Every row gives one point. Two turns around zero, p and q, are shown by what they do to some points. Where does a point land after both, in the order given? Backwards means that the second turn is done in reverse. Each puzzle has new turns, and all numbers are rounded.

Turn p:
[248,129] => [-60,273]
[-262,-37] => [-32,-263]
[15,-92] => [93,-9]
Turn q:
[-4,-282] => [-277,-51]
[261,-4] => [47,-257]
[-177,-45] => [-79,165]
[-23,269] => [259,75]
[-57,62] => [50,68]
Where do these land?
q, then p backwards: [-13,-197] => [-76,182]
q, then p backwards: [-126,208] => [205,-131]
p, then q: [-33,-207] => [-47,-204]
p, then q: [172,195] => [184,183]

Turn p:
[-254,-65,-89,-135] => [-266,-136,9,73]
[88,272,36,27] => [62,207,-193,-7]
[-106,-2,127,-130] => [-175,49,46,-96]
[129,28,3,-175] => [8,-41,-109,-186]
[143,-235,-76,413] => [372,-80,248,214]
Turn q:
[-56,24,-242,479] => [-221,173,-457,64]
[146,-89,-54,-199] => [160,-186,41,-99]
[-121,33,41,-177] => [78,81,172,-80]
[-71,-74,123,92] => [-176,7,54,14]
[102,105,132,-195] => [158,-76,190,100]
Where do these land?
p, then q: [166,-237,-135,-187] => [-11,-258,92,-248]
p, then q backwards: [131,106,5,80] => [-7,121,-137,-36]
p, then q: [115,164,16,-211] => [234,64,-31,-159]
p, then q: [-397,110,2,-54] => [-200,361,-21,-43]
p, then q: [133,97,-29,155] => [89,-83,-137,136]
q, then p: [-147,-239,140,217] => [-348,-7,68,141]

Turn p:
[-135,92,26,60,-178,-77] => [16,193,-15,-95,-1,-148]
[57,123,-321,347,-212,133] => [455,99,-243,57,93,-130]
[72,99,119,25,181,69] => [-73,25,50,216,25,108]
[84,-460,-45,93,210,-288] => [-106,-511,122,-2,79,-251]
[-18,-34,88,-73,-35,165] => [-46,25,-63,13,-168,89]
[-77,41,49,-206,248,70] => [-244,-30,-26,31,63,230]
[16,140,83,-246,-215,-72] => [-2,201,174,-221,-92,103]
Turn q:
[38,-121,175,110,154,-107] => [105,-166,118,171,98,51]
[54,-287,-17,-92,63,19] => [-161,-206,113,-21,90,-92]
[95,166,-54,-288,82,166] => [-6,153,82,-339,107,23]
[-227,-15,183,25,-116,-115] => [-56,110,120,248,-133,59]
[-46,-11,-204,-98,71,360] => [-244,4,-148,-279,104,134]
[-119,97,-109,106,-73,-246] => [67,152,-135,211,-33,-145]
[15,-55,126,416,25,-287] => [256,-178,-99,407,-47,-7]
[190,225,-101,-179,-208,210] => [38,131,-52,-399,-187,-24]
Where do these land?
p, then q: [249,-133,-129,-171,201,-238] => [-144,-275,297,36,123,148]
q, then p: [-98,-99,223,252,-172,-72] => [216,21,-111,81,-202,-247]
p, then q: [93,195,163,-209,-212,-123] => [132,192,226,-121,-156,180]
q, then p: [-54,-9,-142,13,-173,270] => [-1,76,-201,-275,-14,66]
p, then q: [-34,-84,145,247,-198,192] => [134,34,-182,63,-238,-232]
q, then p: [-76,118,-160,-169,116,-100] => [-91,90,86,57,249,91]
q, then p backwards: [-28,-155,-179,-33,90,50] => [-172,-74,-51,4,148,-95]
q, then p: [-108,-105,-91,-202,150,200] => [-309,35,-147,-23,59,110]
p, then q: [56,272,171,272,198,-179] => [319,-10,-79,280,123,224]

Turn p:
[256,-113,-63,-237,-68,-130,-88,-412,-150] => [411,-52,177,-255,261,-65,95,93,-43]
[-29,240,191,35,-80,46,-6,-119,-59] => [95,54,-70,6,-134,40,-63,282,49]
[-283,26,-91,-175,23,251,-21,300,-38] => [-425,199,-15,-111,-100,-64,118,-43,113]
[-25,-23,173,-130,-55,-224,-160,225,-26] => [-75,-28,-34,239,150,-184,165,104,140]
[18,55,-91,87,-222,120,317,-98,137] => [89,-121,-35,-173,-294,-73,-229,-115,29]
[-23,-235,188,65,-60,-1,-130,22,117] => [-3,-132,210,196,-35,68,107,-23,110]
[-62,213,-534,315,54,1,152,-188,-47] => [-9,162,-37,-198,-4,11,-500,-143,-399]
[-180,-18,-75,112,223,49,155,179,-166] => [-297,2,-143,-14,-56,56,57,-45,-257]
[9,-110,116,-163,128,-18,-18,-43,311] => [170,94,40,125,-82,36,217,-207,123]
[318,-35,186,93,57,-94,-202,134,-80] => [43,-180,-92,186,293,176,32,99,135]
Turn q:
[133,186,-255,-406,-35,120,85,-99,110] => [14,229,-133,-262,107,353,-224,9,-42]
[35,-156,107,134,-141,137,-6,-14,100] => [34,-46,60,-30,-179,-198,-110,-93,-66]
[-147,-104,86,40,64,-340,143,98,140] => [-67,13,-150,130,2,-173,65,59,359]
[-92,-71,114,-55,71,179,229,-37,143] => [-15,102,-252,-15,-244,-40,-15,-41,-56]
[-145,-141,-127,125,-28,-11,-78,66,-34] => [-29,-79,-25,62,149,-210,-22,34,-76]
[704,182,115,69,-8,-365,-82,-50,112] => [179,-46,422,-94,1,294,14,-397,486]
[-182,103,42,162,9,23,-170,-127,22] => [-123,138,163,155,9,-103,73,36,-126]
[-70,-114,-107,59,167,167,-129,66,-166] => [-60,-181,-72,84,123,-11,61,-45,-259]
[-104,-20,-16,-473,2,160,-68,69,-231] => [-152,-168,-159,-155,7,297,-102,304,-178]
[31,-194,37,124,5,-129,-9,-79,-349] => [-26,-259,91,-136,67,-129,289,31,0]
[-165,329,6,220,-107,57,85,108,154] => [243,298,56,262,-42,-79,-30,105,-39]
Where do these land?
q, then p backwards: [41,150,-165,-183,175,-155,-136,233,42] => [273,46,60,190,97,17,-262,137,5]
q, then p: [-38,114,123,157,86,-19,126,183,147] => [97,-110,-13,71,0,62,-315,-54,8]
p, then q: [58,154,30,104,-523,-100,72,-142,136] => [-113,-212,324,72,44,-66,-307,-106,294]
p, then q: [111,-157,-165,-68,-177,-83,257,196,-254] => [-336,-144,-217,-142,181,-89,44,81,162]
q, then p backwards: [30,-41,337,-296,104,21,86,196,-159] => [76,22,385,185,-23,229,198,46,-62]
q, then p: [-46,-16,109,187,191,65,-148,-487,-1] => [81,19,-61,-74,-358,-203,62,319,-241]
q, then p: [-64,221,-22,-95,69,310,-106,-258,-128] => [-210,3,-129,-265,-79,22,45,341,-33]
q, then p: [1,-129,-174,-34,-221,-99,110,-94,201] => [152,275,-37,112,163,-135,61,-26,78]
p, then q: [-223,-168,-97,191,124,-18,-74,191,-78] => [-89,11,-11,106,-49,-182,256,195,-171]
p, then q: [130,-129,24,37,172,78,-188,-17,94] => [11,85,-60,28,-186,38,70,-174,-181]
